Rows are points. To make a cloud, some directions were put in groups of two or more. Within a group, all points are equally far from the middle, so they leave a hole (a ring in 2 directions, a hollow ball in 3). The other directions are filled evenly. Then the cloud was stretched, turned, moved and blurred a little. How many holes are there, and how many directions does each take, smallest first?

Cloud:
[[  2.5  18.0  12.6]
 [ 25.4   4.7   4.5]
 [-29.6 -26.4   9.5]
 [ 29.3 -20.3   9.5]
 [  4.7 -25.6  28.8]
 [-15.9 -34.1 -19.8]
 [-11.6  16.6  19.7]
 [ 27.8 -11.3 -10.4]
 [  0.6  17.7  -1.7]
 [ 29.3  -1.6   8.6]
 [-20.3 -20.7  26.4]
 [  2.3 -39.5  -8.3]
 [  5.4 -39.0  -6.4]
 [ 19.8  -4.3  30.1]
 [ 25.5  -3.1  -7.3]
 [-18.2  15.4  -7.3]
 [ 24.2 -27.6  -4.6]
 [ -3.2 -39.4  -9.0]
 [ 29.7  -5.6   7.7]]
Holes: 1 (3)

Cloud, 30 rows:
[[ -3.8  13.3   6.0 -37.7]
 [-23.1   1.5  27.0  15.3]
 [-23.3  -9.6 -14.5  33.4]
 [-31.8   4.0  21.1  18.8]
 [ 18.2  23.0 -14.0   9.9]
 [ 17.7   4.4   1.4  27.8]
 [ 10.7  -6.8   6.9 -33.8]
 [ -2.6 -34.1  16.5  -8.6]
 [ 18.5 -12.9 -12.7 -23.3]
 [ 18.5 -24.1   3.1 -17.0]
 [-36.4   6.5  16.5  18.1]
 [  4.9  25.1 -24.8   6.0]
 [-24.7   0.0  -1.8  37.2]
 [ 11.1  -8.1  -3.2 -34.6]
 [-25.1   4.2   9.7  32.7]
 [-26.6 -27.4 -19.6   6.1]
 [  4.3  35.7  -4.9  -0.5]
 [-35.8 -17.5  -8.9 -23.2]
 [-10.3  32.3 -19.9   5.3]
 [  0.7   6.0  14.9  30.4]
 [-15.0 -39.5  -2.8   8.6]
 [-14.6   3.0  12.8  34.6]
 [  2.0  26.8  12.6 -20.0]
 [  7.1  -9.0   0.6  35.9]
 [ 16.1  15.7 -24.7   5.3]
 [-31.8   7.0  -0.2  30.9]
 [  0.2  35.7 -12.6   1.9]
 [-10.0  33.2 -18.9   4.4]
 [ 22.5  -9.1  -5.9  24.1]
 [ -7.8  36.8   0.8 -14.2]]
Holes: 2 (2, 2)
